Each row is a point. A path goes straight from each point to the next, and from the last back to the first. The post is the endless flat space through its rows: a point in 2 columns, a line in 3, a plane in 4, and so on, so that a path can go around it. How many times does the path go around the post? Going back the other way cancels.

Post (1 x 2):
3 -1
Path:
22 -29
-27 -61
-51 20
-13 21
35 26
24 3
11 21
-33 42
-41 -29
-19 -60
Times around: 0

Post:
5 4 57 -52 -6 12 20 15
13 -1 5 -55 16 18 -19 30
-19 13 -55 65 -15 46 -95 -15
0 1 -2 38 -17 9 9 38
-2 -6 -23 -20 -58 13 -10 13
-1 -9 -4 20 10 -19 24 -1
1 21 13 -9 -21 -15 -26 30
Path:
19 10 -22 -13 -22 22 0 -8
-31 22 -11 24 -6 40 -6 16
-26 -27 -3 -5 -20 35 35 13
-14 -15 51 -25 -13 0 -19 26
16 -25 3 23 4 13 -12 19
29 15 -21 -4 -35 7 -11 44
6 18 22 19 -25 27 -16 -21
12 13 7 -43 -26 -10 -37 -1
Times around: 1

Post:
-35 -11 -1 52 56 -45 18 8 59 10 12 38 7 -42
24 17 31 15 -60 -13 -32 -13 -39 13 39 12 4 -30
28 -6 -25 61 -12 -37 -33 22 36 -15 40 7 66 -25
-15 -10 -17 15 7 -24 -2 59 61 7 31 31 -7 -56
-41 -31 8 -53 -27 24 7 -28 21 35 -19 -3 16 35
0 3 0 48 -1 -47 -43 32 48 27 -26 32 -8 -32
-2 -8 -8 72 41 25 -8 60 52 53 48 90 -27 21
-59 9 -48 -30 -63 63 -35 -48 -64 62 7 8 -26 -11
-41 -19 -9 -48 25 35 15 17 -48 41 -22 -46 -11 25
12 18 -35 21 -3 -80 12 22 34 39 24 21 13 -17
-42 40 -22 8 -94 41 19 -22 -56 16 -8 -26 -25 4
-10 -29 -33 -37 10 -4 20 -10 -13 -23 -47 23 -8 -2
-40 -12 -42 -43 4 -18 -11 -36 -2 -18 -2 -39 -40 26
Path, 24 rows:
-8 9 -36 -3 5 -1 -27 -18 23 -2 13 0 -9 -2
-14 3 -10 -12 -37 -20 -14 5 69 53 46 67 29 37
-27 12 -21 -7 -46 -35 -31 31 -14 36 25 52 -35 -27
-6 -7 -7 50 5 -38 39 29 -23 -5 -8 17 -69 -24
-39 13 0 7 -38 -30 -18 27 -31 88 -23 -21 1 -32
-50 15 1 29 -33 11 -44 7 -8 14 -54 45 6 -42
-29 31 -21 7 32 19 0 27 21 -23 9 57 -26 -29
-20 -13 7 -7 6 4 -37 25 -2 0 -25 24 -11 23
-63 -48 -27 25 2 0 -30 6 -11 39 19 -23 10 11
-33 -26 -27 26 -16 29 -11 44 35 37 26 -62 16 34
23 -17 28 59 1 2 -39 -8 24 23 -20 38 2 -70
7 53 2 10 -7 -11 -3 18 11 18 2 22 -30 -24
-50 -15 -56 -15 6 34 -38 62 43 48 38 18 10 -15
-36 -27 -28 3 26 11 -10 59 3 3 33 31 -16 -10
-10 -55 -33 -5 15 -16 -41 10 0 34 -27 11 -9 -27
2 -37 -34 33 19 29 -43 -13 7 36 2 -7 4 -11
14 -5 -27 -1 20 6 -13 -32 58 -77 4 -9 32 12
-31 72 -25 4 -4 -44 3 25 22 53 44 -31 24 54
-60 5 -36 7 -33 44 0 37 -47 35 34 27 -8 -45
-41 -39 -52 -18 -4 -7 3 12 -41 51 -21 -16 24 -15
-54 -16 -13 35 -34 -3 -5 -16 5 70 -18 6 -4 -3
-55 -4 -48 87 -71 14 -17 35 20 -5 44 -29 42 43
-45 -23 -10 57 -6 -25 9 -22 47 58 -2 18 -2 -17
-12 4 -28 26 34 40 39 -3 -8 20 25 -5 -42 -30
Times around: 3

Post:
12 -31 -7 -18 1 -38 34 11 -18 21 -9 24 -20 -59 -17 21 2 -56
8 -13 -19 -7 -38 1 4 47 -24 56 -26 -14 7 -14 -2 -18 -15 -7
48 -26 -39 -64 11 -34 -24 -2 -35 46 -3 48 -5 -11 17 -21 2 -29
-7 -37 -51 -22 -11 -22 -25 1 -6 17 26 -2 28 -5 -26 9 12 -39
-13 -47 -30 -5 23 -52 28 7 -35 38 3 26 21 -26 10 -10 -9 1
-23 12 47 11 -17 58 8 -2 73 -4 -12 11 23 20 50 9 8 -19
19 -12 -27 -31 13 -16 21 48 19 33 40 19 -4 -18 9 23 19 1
-14 17 24 -4 -9 -29 -24 -5 47 -15 8 -63 -38 -7 36 -57 2 -19
-8 18 55 16 -6 95 -16 -12 19 -36 -28 -30 19 -6 57 34 57 16
-8 12 -48 -40 16 -4 42 20 -50 37 14 14 -7 0 12 34 -23 -48
-8 -9 67 -3 41 5 -45 -11 35 13 39 -45 7 -27 -6 -44 -16 -27
-14 23 15 46 28 9 -51 41 55 -8 -1 -19 -13 -30 39 -58 13 -32
5 -21 -13 9 16 -12 -12 -7 -4 37 -4 13 -49 16 -20 3 -17 4
-7 53 66 17 23 37 8 7 43 -9 -50 -33 31 23 7 -14 68 -24
-23 32 28 -10 45 -24 -63 27 74 -36 -24 -52 2 -33 11 -42 -33 -2
-24 28 46 21 -5 14 -3 16 44 42 -54 -51 25 19 77 56 44 -35
-12 38 76 32 -21 13 -39 12 7 -30 8 11 26 21 26 15 23 5
Path:
21 7 -32 -13 30 11 14 6 57 -46 29 -30 -19 -11 24 20 52 -20
8 45 -24 -5 0 17 69 2 45 24 -22 -34 -63 41 24 36 25 -16
-2 17 9 -21 -11 62 -30 -11 16 -19 43 -20 1 -3 0 -38 -15 -1
-21 11 15 -38 41 31 0 9 24 7 48 -28 -12 -43 9 6 0 14
-20 64 23 17 6 47 -52 50 11 -27 -18 -1 -19 33 14 7 4 2
-15 -12 54 37 57 -44 15 47 -26 -10 -15 28 41 -21 -39 -11 -1 -21
-22 2 20 25 -39 4 1 17 8 -51 -1 4 -17 13 27 32 -38 1
34 -9 -3 -24 30 -8 -27 56 61 20 -3 7 -8 -25 40 -27 -1 -30
14 -32 -17 -37 -10 -19 -18 4 -15 24 15 5 11 -5 40 -49 3 -25
3 -15 -3 -7 14 -45 -25 11 14 41 -1 -14 73 25 1 48 -2 -47
6 34 -11 -11 -49 16 -22 26 24 24 24 -56 5 12 75 -4 -1 -11
18 -22 -9 -18 -13 -29 -28 23 -6 83 18 -13 15 -18 11 -3 -6 -9
-18 34 4 -25 -8 12 -13 18 30 3 -19 -11 9 -20 23 13 49 7
-26 32 28 4 42 7 20 25 5 28 15 38 -31 8 76 -41 -28 -40
-2 -9 47 9 18 -6 11 66 9 4 -27 25 23 -23 49 23 -4 -12
Times around: 2

Post:
-46 37 36 18 -5 17 -36 -22 8 3 -12 -4 1 -35 -2 41 34 40
-8 -32 6 -6 -29 9 -14 13 -31 20 40 3 -39 -14 17 -42 14 29
9 -14 10 -5 -7 36 30 3 -15 3 28 -6 32 22 7 -11 -21 31
11 -42 -12 -41 9 -14 -64 0 77 10 12 1 15 -4 25 3 -51 11
19 -21 17 -5 17 22 0 -24 -25 40 11 7 47 15 8 -64 11 2
22 -38 -1 -2 -21 40 -8 4 -13 28 4 -47 -3 17 11 -23 19 3
-12 24 36 23 6 19 -11 21 -2 -19 -13 25 -16 3 -19 9 54 -4
-28 11 12 25 9 -7 28 0 -11 10 -42 26 37 29 26 39 65 23
3 57 36 15 -12 12 -30 -1 9 13 6 19 -14 -18 44 42 34 7
-20 20 -27 -29 6 -7 -14 -41 74 36 8 12 -4 2 2 -10 -19 -6
-16 44 46 9 -11 -18 -3 36 -1 31 -8 -14 -1 -34 -6 23 25 11
29 -11 -32 19 30 -20 -18 -32 37 29 9 8 0 -17 -14 6 -33 15
-5 -31 -18 -19 26 -7 -7 -29 95 11 -3 15 10 -52 31 -1 -18 -9
-9 54 32 -25 -12 9 -18 10 -21 -19 -55 15 -11 -26 7 47 47 39
12 -25 50 0 9 -6 13 -25 -20 1 6 -21 -16 24 15 -16 6 11
5 -14 26 5 25 35 -2 23 -4 40 6 -8 -29 18 21 -36 13 47
-6 12 -35 3 22 -20 -34 -15 56 -18 5 -21 4 -19 29 -29 -24 6
Path (19 x 18):
-34 27 42 40 -13 3 -13 -64 -20 27 0 -36 -9 -28 50 2 4 4
-4 58 38 19 5 38 47 -36 -35 -6 36 -29 23 13 3 -17 -3 8
-7 -29 12 27 31 -31 -11 -33 -26 11 -4 -11 5 24 -15 -28 37 19
23 24 21 -4 -9 25 -16 -1 -4 39 18 -32 13 -7 -17 -41 -17 37
-16 -4 43 49 5 -1 -8 5 -12 21 19 28 15 -39 -5 26 7 52
-26 25 41 -22 3 6 -9 12 -6 -38 -35 -34 -4 3 1 38 -23 36
-19 -17 13 0 50 -48 -8 17 18 1 6 22 11 -12 2 -6 -18 -6
14 1 37 -19 17 -8 -17 -38 14 -23 37 -5 -71 -7 -3 -36 -7 15
2 51 47 5 -9 -1 5 -54 21 43 -31 -7 -16 13 -30 44 50 4
25 22 4 31 4 8 -73 28 89 -15 10 11 -21 -60 52 15 -22 -20
21 9 -15 5 32 17 -79 31 -15 26 -15 -9 -38 -20 7 -34 -18 42
-25 -6 14 2 49 20 -14 19 11 16 8 33 -18 -25 2 -18 26 22
19 -17 57 14 18 22 10 -16 -63 56 20 16 -20 -27 -40 -34 34 41
-28 7 62 39 2 9 61 -38 12 30 15 -6 57 61 7 -7 9 49
2 -15 14 -7 6 20 -1 0 6 -38 -30 -16 1 57 38 -25 -14 11
-33 -60 -4 5 28 -18 -28 -44 8 -3 -3 13 30 30 -3 -29 14 -6
-11 38 29 -20 -4 -1 -64 1 56 -35 9 9 16 -84 39 42 7 -11
-14 31 -26 12 4 -33 -1 68 27 -6 2 58 4 -41 8 -31 39 26
-12 -26 50 19 -19 -3 -41 -27 22 17 38 0 -22 -35 -6 4 1 6
Times around: 4

Post:
-23 -18 10 -26 15 24 -13 -5 -15 -52 16 43 19 1 31 4 -31 35
2 14 2 1 -7 -7 -5 20 41 27 -32 0 13 -36 24 -34 12 16
21 27 -7 7 7 41 -12 0 -7 15 5 -7 43 -29 7 -23 -6 24
-20 55 8 -5 7 50 7 30 28 -6 40 23 8 -12 2 -28 -4 31
-7 -13 1 -6 -1 14 -18 27 12 48 -9 -7 -43 -17 9 -36 -45 -3
0 39 -33 -16 -12 39 9 -24 -14 6 -8 -33 -14 -22 24 -3 -16 33
-30 -27 -29 52 -14 35 17 24 20 -5 -15 -5 14 -24 -4 12 -88 -29
22 36 3 22 -35 10 -24 -20 -47 8 -45 -5 -40 -11 21 -13 -26 16
-11 -13 -6 -23 -12 48 6 -4 -26 -6 -11 13 -9 -6 -14 14 27 -29
-10 -1 -14 19 -8 15 36 -41 6 15 -17 18 -2 -21 -35 -34 -49 -16
-13 43 42 -32 38 28 -18 -7 -13 -4 5 11 -68 -7 -33 25 -19 0
-6 11 -6 -15 14 15 -5 6 3 8 -4 -3 -8 37 -50 -12 34 -23
8 15 -36 -35 33 78 45 25 18 36 -42 -2 -19 -18 -45 -48 41 -1
26 -16 -25 0 -42 23 48 -22 9 -56 -13 8 24 -4 -52 6 -47 -32
-1 -19 -31 50 -22 -19 -24 -25 30 -6 -5 -2 20 -63 -83 -5 -37 0
-3 1 -15 -24 12 -25 -8 10 14 35 22 39 12 4 32 10 12 49
-42 -39 34 18 -14 -3 -17 28 -5 -4 13 -4 13 5 6 32 -47 45
Path, 23 rows:
8 22 36 12 -24 -1 39 -14 -18 4 -3 18 -24 2 -1 -6 -29 38
71 44 8 13 -20 44 4 -18 -7 -42 -21 10 -1 -23 25 -12 -29 32
13 0 -3 -42 84 37 -94 24 2 12 -27 68 0 5 27 -85 32 -1
-24 44 1 19 -35 0 -13 35 26 -29 56 6 30 50 -11 5 -34 42
-82 0 -13 58 5 11 -54 -7 40 31 26 10 -26 2 -4 -28 -23 65
-32 17 -29 22 -35 -1 6 -21 9 -46 14 -33 -35 3 24 2 -90 27
-25 -13 21 -14 17 -37 47 -10 28 3 -2 -30 -18 -41 -67 42 -77 62
-30 17 -12 -18 -22 6 -5 -4 3 -27 -8 3 -37 -4 0 36 -40 -29
-55 -32 -36 8 -8 51 25 -17 32 -1 -2 70 -14 -4 1 -31 -50 14
16 -32 -46 -8 19 71 50 37 32 63 -16 9 31 -6 -61 -7 -12 -39
11 69 -7 -41 -19 56 51 -4 -9 -48 -5 20 -14 -38 -13 71 14 -1
-1 -80 -24 -13 -62 6 -23 -11 -19 -15 -51 41 -22 -88 -8 -79 15 19
14 37 -10 -10 18 45 10 -18 34 -24 8 -32 -33 -53 -23 -2 -20 71
3 11 63 -1 2 8 30 21 4 -36 -13 7 12 16 9 -22 11 39
-11 -25 -41 1 -15 47 3 -63 50 -11 -21 -14 -41 -90 -48 -31 -27 -3
-4 47 -1 -11 -29 28 11 14 41 -59 -53 15 26 21 33 5 15 53
-7 -23 -26 -24 16 18 16 38 74 11 -36 58 -30 -23 -18 -29 -95 -58
47 5 -23 16 19 19 -21 30 37 -8 -43 7 27 -22 30 -29 -50 4
20 -22 -24 29 9 3 -23 -26 3 25 -25 30 -40 -23 9 -35 -37 -38
-66 28 -25 -38 1 59 18 -47 -10 2 -22 43 -56 16 -7 -10 12 -17
35 17 -4 18 -34 40 -1 -25 -33 4 -25 31 -20 11 39 -36 -46 54
12 5 9 36 -13 6 45 -29 10 -6 -49 8 27 -11 -12 -10 38 -34
0 -8 34 44 -88 -27 -48 -21 -56 15 15 -77 10 -26 -37 10 -29 -19
Times around: 0

Post (17 x 18):
-13 30 29 -11 31 -4 -3 43 24 6 -28 59 30 18 17 -2 -23 -20
42 24 -28 -3 2 -14 19 26 33 17 2 -25 -3 -8 -2 -18 -28 -24
52 9 -4 -24 -58 -16 16 14 10 6 -14 11 18 -10 2 -14 41 13
-16 28 32 3 17 24 -5 9 1 33 -4 21 -10 6 41 -30 -20 -9
60 -29 12 -40 -31 -13 -26 4 -26 -13 -52 -11 35 -5 0 -17 19 -12
-14 -20 23 1 10 37 -4 28 24 -26 26 20 27 10 25 3 -45 29
20 25 -24 -44 31 10 4 17 -7 -4 2 -10 -27 9 -13 24 -17 31
-35 -28 39 -44 22 46 -6 -1 21 25 -7 10 42 5 8 -18 -7 -11
0 -8 -11 4 -29 -29 9 -35 -13 -23 16 16 -26 -10 26 -43 5 -27
-47 14 -18 0 -38 9 8 31 18 1 17 -23 -15 -54 -5 -2 9 -8
-20 18 39 -36 -5 24 -3 -27 20 -25 -22 1 2 -17 21 22 -3 16
20 20 -6 34 -6 -49 34 16 22 7 -45 -25 -22 -50 -22 -16 46 -9
-1 44 -1 6 -14 -23 26 -38 24 0 39 -45 -42 16 -13 -15 28 -47
-19 5 -31 -21 -24 -35 4 26 -4 -77 -15 -11 0 -3 2 -37 -15 46
-40 28 -33 1 -32 24 -11 -33 11 15 5 19 17 -1 5 -29 32 -6
-34 13 4 -25 -42 7 -5 -19 -7 16 -38 15 -18 -5 -26 24 1 23
-50 -8 16 9 2 -20 21 28 -8 -32 25 6 31 -21 41 4 -59 37
Path:
3 -21 -10 31 32 -35 7 -4 12 9 -26 2 4 2 -8 -29 -15 -11
25 -4 49 23 33 5 -1 -15 12 -24 -12 23 3 -26 45 8 -55 12
42 -7 45 -39 31 17 28 -22 -24 -8 -6 -48 85 23 -13 26 -26 27
-6 18 1 15 -15 14 -16 -4 22 -38 -58 -5 -7 -22 -2 5 42 -23
34 6 -10 -16 28 -2 -40 -20 3 -9 -29 -14 -38 -8 19 14 -8 -45
-46 -2 61 -23 -40 20 -26 -19 2 0 -54 -1 36 -5 -15 39 17 67
-40 -30 3 -38 37 0 -4 0 -6 -58 -7 5 -18 -17 80 -51 -1 50
10 60 27 -41 -4 28 -5 -31 -1 -42 -31 11 6 18 55 13 3 -12
47 -18 3 -29 9 49 -4 44 6 35 -15 13 45 -12 -31 42 7 1
37 -9 33 -22 -31 14 -17 5 43 -6 -52 -11 62 -7 1 24 1 -28
-49 20 4 -38 -31 10 -28 0 35 -61 -31 -31 -12 -18 -2 -29 47 -15
19 4 11 -12 -11 -11 18 -22 57 10 -7 3 24 -3 -25 16 40 -24
-10 21 -30 -21 8 4 4 -17 56 -18 15 18 -7 -1 26 -76 35 -91
-86 39 -7 22 -30 -42 26 13 23 -12 -14 -15 8 -50 -1 -25 -16 -50
16 51 8 7 -11 -41 17 8 -18 25 26 38 -7 -17 8 -5 -23 -26
14 -45 1 -19 50 -11 1 22 25 -34 21 -14 24 -14 -23 45 -28 -11
-5 -14 40 35 86 1 -13 21 -67 -7 6 -22 -25 19 72 -23 -40 42
16 12 -44 -40 51 3 -27 45 4 -59 -14 8 1 -37 44 7 -22 43
16 5 24 -44 -17 2 -25 -6 -48 93 44 9 -14 7 12 2 -95 -33
1 26 17 -32 11 10 -7 -5 32 10 -43 14 19 -18 56 -20 -12 16
18 -5 4 -36 -11 31 5 -22 -23 -30 29 -19 38 -22 56 7 38 42
-23 52 -32 -2 -23 58 13 24 -4 2 -25 7 -64 1 -27 -20 -26 49
2 25 -5 -12 -12 26 14 -16 -10 -19 59 -40 -49 -7 21 -30 35 -18
-3 -39 -11 -23 12 54 -7 37 24 -32 -25 20 25 -44 68 8 0 57
Times around: 0

Post, 17 rows:
-9 -32 -25 -5 -8 -16 -36 -23 21 -26 2 38 -20 -7 -63 19 -11 -8
-40 36 18 -30 -45 82 1 -7 -40 21 -11 -37 9 -46 -15 6 27 15
50 -9 -6 16 12 -16 -7 12 61 -31 31 3 -10 0 18 4 31 -20
-4 -22 -3 23 -11 -3 20 -11 53 -17 16 -28 16 27 2 -29 -10 -25
5 3 -17 8 -9 -26 -2 3 14 -16 34 -11 25 36 28 -17 7 22
2 -23 -26 4 8 -15 -1 23 48 -15 5 17 10 -1 41 -48 12 10
32 -22 -34 8 30 -8 -37 -9 36 10 17 15 31 15 11 0 15 -1
-47 46 25 -5 4 14 -1 25 -27 23 0 -16 23 -25 0 34 -6 7
27 -2 -13 10 15 4 -15 -2 -4 -2 28 14 -20 -5 6 -33 -11 -27
48 -57 -42 1 25 -11 -8 38 18 -12 26 11 12 26 -9 -16 25 -1
-28 20 39 -21 -15 22 22 -17 -30 4 -15 -18 51 -56 -6 26 -11 21
-29 27 -14 -4 13 29 6 -18 -22 -4 -36 -28 28 -23 7 40 -31 21
-2 21 -3 -51 -23 22 14 16 -2 21 1 -34 29 -27 6 -7 -27 20
-22 14 22 -22 -34 38 9 -13 -13 18 -22 -3 31 3 42 28 -17 -10
54 -17 -20 46 -12 -43 -31 24 34 -25 -2 9 20 24 -1 -52 11 -26
-11 4 43 -18 5 26 -6 -25 6 13 -27 -33 -1 -1 20 4 -2 18
14 -15 -21 -16 34 -32 -14 -3 14 -40 11 10 5 16 9 -41 29 -49
Path:
-54 6 -28 24 -23 -26 -36 -34 22 -19 29 17 22 33 17 15 -21 -6
17 17 13 -16 19 -21 -24 11 -13 20 -5 0 18 -62 -19 32 -17 30
32 10 -5 62 -38 12 -25 14 13 43 -35 22 38 7 7 1 -15 5
3 -26 14 -21 30 47 31 -41 33 21 6 3 11 35 15 61 -24 7
19 -2 -14 -5 -17 -28 15 50 21 -26 10 7 20 -48 -15 -38 -41 -6
-23 8 -4 25 -18 -8 -14 -21 18 -25 5 -1 14 5 13 27 -21 -23
-9 -57 -39 -20 -12 5 -6 -1 -33 31 -10 -18 9 40 -28 23 -36 30
16 12 4 -16 10 49 15 -13 13 6 -28 2 8 -63 3 -20 37 13
-7 12 54 13 5 -33 19 2 50 -10 29 -14 32 6 5 -34 -19 -6
21 -11 -6 -26 19 1 -15 -20 28 -17 41 27 -13 -2 7 15 -21 -36
-35 5 -30 24 -40 3 -10 -14 -10 -17 26 -14 23 15 -1 -1 4 23
24 3 -31 21 -37 -24 -4 54 48 -11 -6 -13 17 26 16 -47 19 -22
-5 -39 25 -19 7 4 56 -4 39 -10 27 35 13 -37 -21 -13 -10 15
-32 25 19 -47 14 -1 -1 -20 1 -48 6 -6 -18 -9 2 -27 6 -11
-51 3 -12 -11 9 0 5 -2 28 -34 2 -12 8 -34 26 -20 14 11
27 -18 58 4 50 37 6 -16 -26 26 -45 -46 -8 -3 55 33 -23 -18
-17 50 28 17 43 15 22 -14 35 -5 15 -31 -16 -14 32 30 37 -22
35 -8 6 -12 -18 56 -8 10 29 35 -23 -28 15 -6 2 -15 9 32
36 30 -24 -3 -2 20 9 55 5 -47 18 -21 -29 -28 14 -20 31 -21
-16 -27 12 -17 21 10 -3 9 33 -5 16 -27 -9 -6 42 -13 31 12
13 -56 -32 20 -34 29 4 -11 44 4 32 -22 9 -13 -44 27 22 5
0 -12 -27 -14 6 14 -9 -39 16 6 -21 42 17 -19 -7 56 13 -3
5 -2 13 -10 -22 37 -3 1 40 14 -19 -11 54 11 -21 4 24 0
-10 1 1 32 20 -29 -40 29 13 -11 2 29 4 47 34 -4 3 0
95 -18 1 -59 57 40 -38 29 7 22 -9 -12 -32 11 40 -53 27 -16
Times around: 5
